Every row gives one point. The points of each table are mixes of a few directions, plus a little noise. Count the directions of each table, and those that both share. Where both have some left over, give the other angles between the two spaces (their principal angles), to ten degrees, smallest first.
In the rows, 128 means zero.

First (7 x 3):
[[154 131 119]
 [118 187 188]
 [ 53 116 152]
 [123  77  81]
 [154 124 112]
 [168 160 139]
 [125 101 104]]
Second:
[[109 118 182]
 [122 126 142]
 [156 142  53]
 [146 138  78]
 [105 117 186]]
Directions: first 2, second 1, shared 0; angles 40

First (7 x 6):
[[141 127 111 184  77 126]
 [119 119 110 186  85 142]
 [122 152 112  98 152 150]
 [ 92  67 141 176 115 135]
 [178 132 111  95 134 119]
 [ 81 202 167 102 151 119]
 [161  98 143  55 180 107]]
Second:
[[ 99 140 101 182 110 130]
 [125 195  98 162 104 117]
 [103  73 137 150 133 129]
 [160 121 175  71 149  98]
 [145  81 121 186  95  91]
 [168 137 119  85 130 152]
 [ 96 148 143  60 176 181]]
Directions: first 4, second 4, shared 3; angles 30

First:
[[ 41 132 135 105 153 124 104  68 118]
 [199 128 111 154 120 147 136 174 153]
 [ 72 116  85  63 141  91  83 108  60]
 [149 129 124 190 134 144 133 128 154]
 [185 127 109 126  71 155 182 144 164]
 [151 135 153 165 130 147 144 137 163]
 [133 145 177 130 162 150 117 145 166]
 [ 93 113 132  91 114  66 124 120  46]]
Second (9 x 9):
[[143  94 132  97  85 130 149 120 121]
 [139 102 131 104  95 130 144 122 123]
 [109 170 124 167 182 125 101 138 137]
 [ 99 194 121 189 212 124  86 144 141]
 [151  76 133  80  62 131 161 115 117]
 [167  39 137  46  14 134 185 106 110]
 [123 140 127 139 143 127 120 131 130]
 [114 159 125 157 168 126 108 136 134]
 [106 177 123 173 190 125  97 140 138]]
Directions: first 5, second 1, shared 0; angles 30

First, 10 rows:
[[152 107 155 143 130  98 144 151 155  71 169]
 [138 119  60 138 141 118 106 129 112  58 148]
 [111  75  98 145 155  96 114 180 122 101 147]
 [ 80 241 154 110  70 168 152  81 118 207 110]
 [128 162  97 144 172 139 125  92  97 139 105]
 [134  78 119 115  77 126 101 133 142 107 129]
 [153  54 178 115 115 123 123 147 159 147 112]
 [113 117 141 160 139 106 130 121 127 137 121]
 [155 120 143 135 126 120 132 118 141  91 139]
 [114 206 131  77 154 183 152 127 105 218 100]]
Second:
[[145 118 117 114 124 126 129 152 137  88 155]
 [114 137 140 132 127 133 130 118 124 162 110]
 [154 119 114  81 106 131 136 195 151  61 192]
 [ 78 150 159 186 151 132 122  39  96 249  32]
 [132 140 136  64  91 144 147 203 151 114 180]
 [155 102  99 153 150 110 113 112 125  67 137]
 [116 124 126 188 162 115 112  54 102 160  70]
 [138 128 126  99 114 132 134 166 141 103 161]
 [139 118 117 131 134 121 124 129 130 101 138]
 [ 91 157 162 112 110 147 143 130 125 213 102]
 [144 112 111 147 142 116 119 114 126  93 130]]
Directions: first 6, second 2, shared 2

First:
[[ 80  73 139 119 202  28 148 151 107 110 134  87  77 111]
 [111 110 143 122 145 113 148 162 108  91 133 112 100 116]
 [ 88  92 138 115 183  77 152 171  98  83 137  96  84 114]
 [168 169 128 138  64 209 119 116 142 136 122 159 163 137]
 [151 160 102 132 102 165 104  93 149 164 124 155 168 149]
 [179 151 171 153  38 201 135 122 146 131 116 149 140 111]
 [ 65 135  36  83 237  95 106 147  97 105 149 124 143 175]
 [159 136 169 144  68 174 141 136 136 118 122 135 124 107]
 [163 143 134 147  82 138 110  74 164 190 113 147 159 130]
 [115 111 120 127 157  80 121 111 133 151 125 117 122 129]]
Second (11 x 14):
[[110 122 150 117 165 135 162 122 140 102 153 132 130 114]
 [138 176  45 133  63 113  62 135  81 213 130 129  99 161]
 [ 64 143 161  87 227 146 218 109 144  82 225 150 113  96]
 [108 139 127 115 151 132 148 122 126 125 160 135 120 121]
 [154 113 127 145  97 122 102 134 130 133  86 119 139 137]
 [194  65 167 174  69 120  85 144 154 103  10 101 173 137]
 [ 82 115 188  99 223 147 216 113 160  58 189 142 133  91]
 [133 144  98 130 103 123 103 131 111 158 125 128 118 139]
 [169 110 120 156  74 117  81 139 126 143  63 113 142 144]
 [137 145  95 133  97 122  97 132 110 163 119 126 118 143]
 [117 136 125 122 139 131 136 125 125 129 146 131 123 125]]
Directions: first 3, second 2, shared 0; angles 60, 60

First (11 x 18):
[[132 115 107 148  77 138  99 108  93 125 103 133 145 104 125 145 190 152]
 [138 138 134 139 107  95  87 125 139 117 112 153 122 126 140  88 171 182]
 [118 147 163  89 223 123 194 163 183 138 177 110 102 170 128 112   7  67]
 [129 119 115 140  99 135 113 117 107 126 114 131 138 114 126 140 162 139]
 [135 103  87 167  30 145  68  89  62 121  79 139 160  82 123 159 247 177]
 [127 114 110 139  99 147 122 115  99 130 115 123 143 112 121 155 157 125]
 [127 152 160 105 188  99 149 154 181 127 156 133 101 160 137  85  64 122]
 [122 124 127 119 145 144 153 132 127 134 140 115 129 132 122 147  98  97]
 [134 153 158 116 163  85 120 147 177 121 140 147 103 151 143  69 104 156]
 [116 102 102 126 122 186 169 118  84 143 134  95 151 113 108 202 107  63]
 [128 140 144 117 155 112 136 140 154 128 140 132 115 143 134 105 101 128]]
Second, 10 rows:
[[148 105 119 137 145 147 164 156 120 129 125 101 151 104 158 151 137 132]
 [121 154 152 134 103  95  70  82 122 127 154 162  90 159  94  98 138 147]
 [139 137 149 144 113 108  93  99 113 129 157 142 104 140 116 115 151 155]
 [144 109 120 135 142 145 160 152 122 129 125 105 147 107 153 147 135 130]
 [135 134 141 138 118 114 106 110 120 128 147 137 113 137 120 119 143 145]
 [135 128 134 135 125 124 122 122 121 128 138 129 123 128 128 127 138 139]
 [135 155 166 149  95  84  52  67 109 129 176 166  78 162  91  93 161 169]
 [ 34 155  77  45 140 151 160 158 198 121  31 148 152 146  92 118  16  20]
 [110 126 109 108 138 143 153 148 145 127  99 122 145 122 131 135 101  99]
 [178  77 113 153 162 169 202 185 107 131 130  68 176  74 195 177 158 146]]
Directions: first 2, second 2, shared 0; angles 50, 70

First (8 x 24):
[[164  95 154 135 114 172 125 153 155 158 116 146 159 110 130 112 119 154
   76 134 112 128  85 112]
 [147  83 164 132 115 164 105 125 119 207 100 138  85  70 115  73 152 105
   67  96 199 168  87 129]
 [134 133 145 142 163  85 144 118 121 118 121 128 155 164 134 139 133 157
  147 130 112 128 157 110]
 [ 72 134  98  67 103 184 122  59  74 127 157 112 104  57  88  89  98  34
   80  85 175 174 152 146]
 [164  94 152 118 174 135 176 124 135 114 160 112 242 185 147 124  81 200
   84 143  60 103 131  96]
 [118 144 123 142 146  80 127 126 118 121 123 120  99 153 136 141 151 129
  174 128 144 123 149 136]
 [126 176 132 172 128  67 114 155 153  95  84 162 116 152 131 183 162 150
  206 152  95 122 156 112]
 [ 97 164  55 117  81 137 112 165 149  84 163 106  64 134 144 162 129  93
  190 154 127  79 106 182]]
Second, 8 rows:
[[156 214 133 116 139  27 141 122  97  68 149 137 125  90 113 166  99 155
  232 174 114  91 206  59]
 [150 100 138 101 131 161 127 174 143 141 131 110 165 160 152  82 128 125
   62 114  93 125 106 168]
 [146 198 130 140 115  94 130 120 108  76 126 143  96 101 111 131 100 130
  151 138 145 138 170  89]
 [ 91 165 133 132  86 151  91 124 147 114  65 190 143  73  90 164 149  83
  137 123  83 175 153 112]
 [129  39 132  90 160 149 134 161 150 190 150  92 191 176 165 112 156 141
  105 126  85  89  83 179]
 [102  67 109 175 130 185 136  86 128 168 136 107  68 159 134 112 137 126
   79  95 217 153  64 159]
 [128  62 121 128 158 138 147 121 128 172 162  88 128 170 155 117 137 151
  118 123 156 100  86 157]
 [123 178 129 141 106 120 118 117 122  95 106 157 108  95 105 141 119 114
  141 130 131 153 156 101]]
Directions: first 5, second 4, shared 1; angles 40, 50, 80

First:
[[172 164 188 153 137 105 149  57 103 137 172 142 119 141 122 202 147 144
   96 138 165 147  79 174 159 120 150 180 102 190 118 127]
 [138 132 135 133 129 125 131 120 127 129 135 128 127 130 127 140 132 127
  123 131 133 132 119 135 135 124 132 132 122 136 127 126]
 [192  96  64 181  97 147 106 194 167 125 103  87 142 114 126 111 161  52
  181 127 125 141 105 130 169  86 129  20 124 102 148  80]
 [161 144 150 150 128 117 138 100 120 131 148 130 125 133 125 166 144 125
  118 134 149 139  97 154 150 118 141 140 113 157 126 120]
 [ 44 114 119  68 140 136 124 146 122 123 106 144 125 126 135  72  87 166
  120 120  95 101 188  85  73 165 106 154 154  90 120 161]
 [ 61  87  65  88 123 155 105 205 152 119  77 116 136 114 138  38  97 120
  159 116  80 102 194  69  84 147 100  81 162  56 136 137]
 [ 12  87  73  51 133 154 108 201 143 116  72 132 132 116 140  16  73 149
  144 112  66  87 225  49  50 170  90 112 173  42 128 162]
 [160 167 191 143 140 105 149  57 100 136 172 147 118 141 122 197 141 154
   92 137 163 144  87 170 150 127 148 189 106 185 118 133]
 [203 145 147 180 119 117 135 101 127 134 151 118 127 130 122 186 164 103
  129 137 161 153  71 171 177  98 148 117 103 170 132 102]
 [203 141 138 181 118 119 132 109 132 133 149 115 130 129 121 181 165  95
  134 137 158 152  73 168 179  95 147 107 104 165 135  99]
 [ 59 129 141  79 144 128 132 120 113 127 122 149 122 132 133  99  93 170
  108 123 109 109 171 100  84 163 115 174 146 113 118 161]]
Second (8 x 32):
[[227 155 107 176 109  83  60 156 126 135 125 118 126 149 118 212 205 109
  141 151 150 139  26 156 194  48 138  72 146 192 179 103]
 [ 98 116 167 125 173 114 146  95 154 140 160 171 179 100 130 132 102 156
  135 133 115 153 129 175 132 112 143 189 108 177 180  90]
 [204 117 137 201 115 150 170 105 154 131 155 102 143 109 124 150 148  64
  152 126 159 167  99 178 181 108 154  94  76 138 119  74]
 [ 94 107  99 111  98 182 167 147 120 112 101  90  93 128 135  54  96  96
  127 105 123 106 203  72  86 194 110  95 123  31  48 163]
 [141 170 136 105 132  75  65 131  94 133 124 150 110 162 122 191 164 179
  100 147 133 110  73 123 135  97 122 149 170 183 159 159]
 [ 93 123 168 119 147 145 181  80 128 130 154 143 137 114 131 111  91 141
  114 119 131 138 164 143 109 165 136 182  99 123 104 128]
 [ 63 107  78  78 119 142  99 190 129 118  81 121 118 131 135  60 105 139
  137 120  90  93 182  64  79 151  98  99 169  66 122 160]
 [104 130 134 110 130 133 136 122 118 126 126 131 119 131 130 115 114 140
  117 124 124 119 148 114 108 150 123 144 132 114 111 146]]
Directions: first 2, second 4, shared 2

First, 10 rows:
[[136 131 164 168 118 160 111 175 120  58 153 168  73  87 184 166  87 155
  126 118  98 127 104 136 116 116 146 113 100  77 125 163]
 [135 155 120 127  69 123 187 104 128 182 102 103 186 140 129 108 149  82
  138 135 139 141 155 126 147 132 131 119 182 137 146 104]
 [123 100 151 147 187 147  57 173 124  40 167 172  41  98 151 166  88 190
  116 116 104 114  88 133 102 118 132 131  57  96 108 169]
 [134 158 107 112  62 110 204  83 132 217  88  84 216 157 110  91 168  64
  140 140 151 143 169 124 155 137 126 124 202 158 150  86]
 [144 169 142 154  37 143 202 126 123 158 106 119 174 117 169 126 130  80
  141 131 123 146 151 131 147 127 146 107 186 106 151 117]
 [125 138  96  95 107 100 169  79 134 210  96  84 200 167  84  88 171  84
  134 140 157 134 161 121 147 139 115 136 177 173 139  87]
 [117  93 134 125 204 131  55 153 128  67 159 156  60 117 120 149 106 184
  116 120 118 112  96 129 105 124 121 140  62 122 106 156]
 [126 116 135 132 154 134 100 143 127  97 142 143  96 119 133 141 115 152
  123 123 121 122 113 130 118 125 128 130 101 119 119 143]
 [109 101  76  64 191  80 106  72 140 198 109  84 170 185  37  82 177 123
  123 139 167 118 145 117 132 144  95 159 130 203 119  90]
 [130 118 156 156 149 152  89 171 122  55 157 168  63  94 166 163  90 167
  122 117 102 122  99 135 111 118 139 122  83  89 117 164]]
Second (8 x 32):
[[124 136 128 128 135 123 137 119 119 128 136 142 126 120 128 118 119 130
  118 139 121 129 147 123 136 130 135 138 134 121 121 125]
 [ 83  39 124  95 218 117  12 122 142 133 129  73 105 181  75 124 174 186
  136 102 134 138  16 121 121 104  98 167  54 136 103 132]
 [153 123 129 136  76 152 124 161 156 126  96  88 142 144 143 170 148 105
  163  91 152 121  89 147  98 128 112  81 127 153 163 137]
 [135 111 128 127 115 139 109 145 146 127 111  99 132 144 128 150 146 125
  148 105 141 126  90 137 111 124 115 109 116 142 143 134]
 [134  83 128 121 115 148  73 159 163 129  96  63 132 168 120 169 170 130
  168  78 156 126  38 145  94 117  97  97  94 157 153 140]
 [166 217 132 159  50 134 245 127 107 123 135 192 148  72 177 123  77  76
  112 163 117 119 249 130 142 152 162 100 202 115 145 122]
 [132 192 129 142 119 112 209  99  90 126 159 204 130  77 148  90  77 112
   88 182 100 128 242 113 163 143 165 149 179  98 110 116]
 [ 94 121 126 116 196 101 114  92 100 131 163 163 110 118 104  83 113 161
   91 165 102 137 154 106 159 124 141 184 119 103  86 118]]
Directions: first 2, second 2, shared 0; angles 30, 90

First, 9 rows:
[[159  73 162 129 149 121 136 121 169 131 130 110 127  60 135 129 155 134
  152  75 171 134 108  93  71 139 164 178 150 104 167 133]
 [157 100 130 141 125 163 161  90  87 118 158 105 143 130 148 198 127  89
  127 145 158 103  75 144  95 150 168 134 114 135 112  85]
 [140 146 111 125 134 163 150 100  59 132 160 109 147 184 150 191 103  97
  116 185 120 110  73 156 128 136 144 106  97 151  85  84]
 [145 123 145 105 175 118 124 131 139 157 136 104 135 119 142 119 128 148
  143 120 126 149  91  98  99 118 142 157 131 121 139 130]
 [111 148 104 143  91 148 137 116  88 110 132 141 129 169 126 154 113 102
  107 164 118 106 142 168 162 137 115  88 111 146  97 109]
 [ 87 146 112 146  75 108 105 155 162 100  92 172 103 121  94  77 136 139
  116 109 114 125 218 144 180 123  83  97 143 126 140 164]
 [109 153 134 104 156  86  94 168 173 154 104 137 118 120 115  56 130 176
  137 108  97 164 159  97 143 101  96 139 142 115 149 170]
 [151 108 154 106 178 114 125 132 151 156 135 102 133  98 141 115 136 151
  150 104 137 150  91  87  86 120 150 170 138 114 150 134]
 [ 91 153 101 150  67 129 120 138 125  96 108 167 113 151 104 112 125 118
  107 140 113 111 196 164 185 130  90  82 127 138 116 141]]
Second (10 x 32):
[[119 140 126 123 130 118 118 139 137 132 120 134 124 132 123 108 126 139
  127 126 117 136 142 124 140 120 115 125 131 127 130 140]
 [170  81 134 148 120 176 174  75  79 110 166  98 146 121 155 221 132  75
  129 144 176  90  60 147  79 162 186 140 113 135 113  72]
 [160  72 145 149 116 152 158  96 125 109 144 113 133  86 139 178 148  97
  137 107 179 103  98 129  81 155 173 152 134 120 141 103]
 [115 155 119 118 134 120 116 140 123 137 124 133 128 153 125 111 116 139
  123 144 103 138 136 130 150 116 109 115 122 134 118 135]
 [147  99 135 139 122 145 147 107 119 118 140 118 133 111 136 162 136 108
  132 122 155 112 106 131 102 144 155 139 128 126 131 110]
 [151  84 142 145 118 142 148 107 133 113 137 119 129  90 134 159 146 108
  136 106 167 111 112 126  93 148 161 149 136 120 143 114]
 [101 173 115 111 138 107 103 155 133 144 114 141 124 161 119  85 113 154
  121 144  86 149 154 127 166 105  91 108 124 134 119 150]
 [ 72 196 117 100 140  66  68 197 187 153  79 166 106 145  94   7 119 197
  125 114  61 178 215 105 195  82  50 108 144 121 143 199]
 [152  97 134 141 122 153 153 100 107 117 147 113 137 117 141 177 133 100
  130 131 158 108  93 136  99 147 161 138 123 130 124 100]
 [ 94 183 113 107 139 100  96 163 138 147 108 145 121 165 115  72 111 163
  120 143  77 155 164 124 175 100  81 105 125 133 119 158]]
Directions: first 3, second 2, shared 2

First:
[[108 118 108 132 107  83 122 141 107 140 189 151 165 148 125  97 129 171
  127 142 144  79  61 116 111 135 141 112 124 111 143 135]
 [146 135 144 125 147 167 133 118 144 119  73 106  95 109 130 155 127  89
  133 117 112 172 185 139 144 123 114 140 134 143 116 124]
 [143 134 139 128 143 156 131 120 141 121  87 112 104 116 131 147 127 101
  131 119 116 161 169 135 139 124 121 135 131 141 118 123]
 [ 93 118  94 132  90  52 115 148  94 148 238 168 192 162 121  73 132 203
  121 149 158  42  13 104  99 140 153 104 119  97 155 138]
 [107 121 108 131 106  82 119 142 107 138 193 152 167 148 124  98 130 172
  123 139 145  77  60 115 110 133 143 114 122 110 145 134]
 [102 118 105 132 102  74 119 140 104 142 204 157 172 149 124  93 130 180
  125 142 147  72  49 111 105 137 143 110 121 105 146 136]
 [168 140 166 122 170 211 140 108 167 107   9  83  57  90 134 183 125  46
  135 105  99 222 249 152 161 113 102 154 139 160  96 117]
 [140 132 137 127 139 149 130 121 137 122  96 115 110 119 129 144 128 106
  132 120 120 153 162 137 136 123 120 135 130 138 119 124]
 [149 135 146 123 151 173 135 114 148 115  62 104  90 110 132 158 126  83
  135 116 112 180 191 143 146 120 113 142 134 144 113 122]]
Second, 10 rows:
[[ 93  60 133 109 141 162 123 112 154 163 162  80 145 105  87  98 160 130
  191 145 166 101 182 218  62 214 145 171 187 131  31  16]
 [125 156  98 126 145 127 151 147 105 123  97 134 130 125 174 163 115 131
  103 103 126 125 104  98 149  99 133 112  98 134 131 146]
 [114 144 110 122 142 111 143 154 131 159 129 132 162 113 172 186 122 136
  126 136 172 132 107  69  85 120 128 111 124 112  83 132]
 [133 140 173 114 125 128 151 123 139 141 145 158 154 141 129 162 112 148
  156 147 136 183 115  86  91  99 115 120 141 108 161 197]
 [130 158 138 112 125 137 162 131 122 123 123 153 129 139 154 153 103 147
  123 117 112 158 111 106 132  85 119 118 114 122 170 190]
 [118 144  80 134 110 127 122 140 121 117 124 120  97 124 148 103 119 119
   84 111 105  85 132 151 170 128 125 122 103 136 127 102]
 [152 143 143 157  58  99  85 113 151 102 166 151  86 148  85  63 115 112
   90 159  86 117 137 129 173 118 100 116 120 117 198 164]
 [160 115 108 171 135 111  70 117 101  80  81 104  87 131  95  78 161  86
   89 105  97  86 131 152 212 145 145 130 102 162 149  86]
 [117 167 104 108 118 145 168 142 116 121 123 148 115 133 171 142  93 146
  103 106 100 131 115 128 149  89 118 119 103 127 160 170]
 [135  56 194 127 174 137 105  99 140 149 128  99 175 119  65 136 180 125
  217 153 180 163 152 143  55 184 156 160 187 129  73  80]]
Directions: first 1, second 5, shared 0; angles 60

First, 11 rows:
[[123 134 125 106 131 130 137 139 135 148 128 118 131 139 132 136 127 122
  122 145 117 137 134 148 132 143 123 110 141 128 137 142]
 [168 147 135  89  66 106 141  97 130 165 147  89  83 118  81 167 128  87
  147 101 135 223 163  33 122 126 214 135  72  36  89  29]
 [135 133  83 112 166 145 162 127 126 102 121 159 158 164 191 136 104 126
  156 136  93 102 145 172 112 138  98 139 151 159 149 180]
 [116 110 130 185  97 124  99 109 112 117 102 127 105 107 112 111 165 153
  100  85 153 132  82 104 123 113  94 170 129 141  97 129]
 [122  68 123 195 103 120  99 129 108  63  73 147 137 135 120 108 192 190
  101  66 152 131  76  80 125 128  61 205  89 167  87 150]
 [130 155 184  68 117 112 123 153 153 198 177  79 111 102  67 144 107  90
  124 181 140 160 165 113 156 134 216  47 111  65 143  60]
 [139 141 100  66 185 144 175 155 143 121 142 149 174 172 183 146  84 112
  166 177  82 103 177 187 125 153 131  93 145 145 174 171]
 [114 117 157 190 140 127  89 118 117  98 138 149 125  86 109  89 123 145
  124 118 164  68 101 123 134  89 131 134 128 151 128 112]
 [146 136 134  49  99 115 154 150 147 181 136  82 121 154 103 171 136 104
  125 151 109 209 165 102 139 167 168  95  99  73 125  99]
 [113 152  77 134 151 153 151 110 122 136 112 147 132 148 193 127 114 121
  127 132  96 102 116 205 106 133  68 139 200 168 146 202]
 [102 111 159 214 155 131  78 121 113  83 132 163 133  80 117  73 126 160
  117 117 169  38  83 143 135  82 105 139 143 178 133 135]]
Second:
[[156 146  68  87  53 137 160  77 111 154  87  91  84 175 150 174 159 105
  124  72  93 244 125  80  89 168 104 191 116  82  86 124]
 [147 110  94 118 113  98 174 147 146 144 117 131 133 141 128 172 154 126
  136 108 117 188 162  97 135 125 140 148 112 106  98 119]
 [150 132 138 144 111 127 114  92 111  98 139 136 109 110 113 119 112 118
  155  98 143 126 132  72 115 106 168 154  88 102 113  72]
 [ 80  81 216 163  97 117  44 176 130 140 104  82 125  99  40  86 202 189
   42 138 184 124  55 114 168 150  86 103 104 149 118 130]
 [127 162 103 116 158 119 170 135 151 176 160 140 128 113 152 152  92  89
  148 159 111 119 168 180 133 102 158  89 187 119 146 136]
 [148 117 101 167 151 137 134  97 107  53 122 178 144 134 166 112 107 138
  169  92 125  84 129 110 105 102 120 181 109 153 123 130]
 [ 88  98 150 148 157 109 122 200 158 158 122 127 158 115 111 124 163 162
   82 170 142 102 113 189 169 129  88  83 166 171 142 182]
 [105  91 176 159 128  89 108 186 154 153 134 117 139  89  64 127 170 158
   90 144 170 127 121 115 175 109 143  95 115 130 115 110]
 [165 102 109  94 194 140 162 148 125  29 134 186 199 179 181 127  85 142
  200 141  98  79 180 118 120 139 142 143  68 156 158 141]
 [129 162 142 136 112 151  96  74 105 126 145 118  92 108 124 102  98 104
  136 119 136 108 109 120 105 118 148 131 134 112 134  96]
 [112 207 111  77 133 185 124  76 112 175 144 101  96 144 178 115  71  76
  127 167  90 106 114 216  92 157 108  92 210 127 177 167]]
Directions: first 5, second 6, shared 5
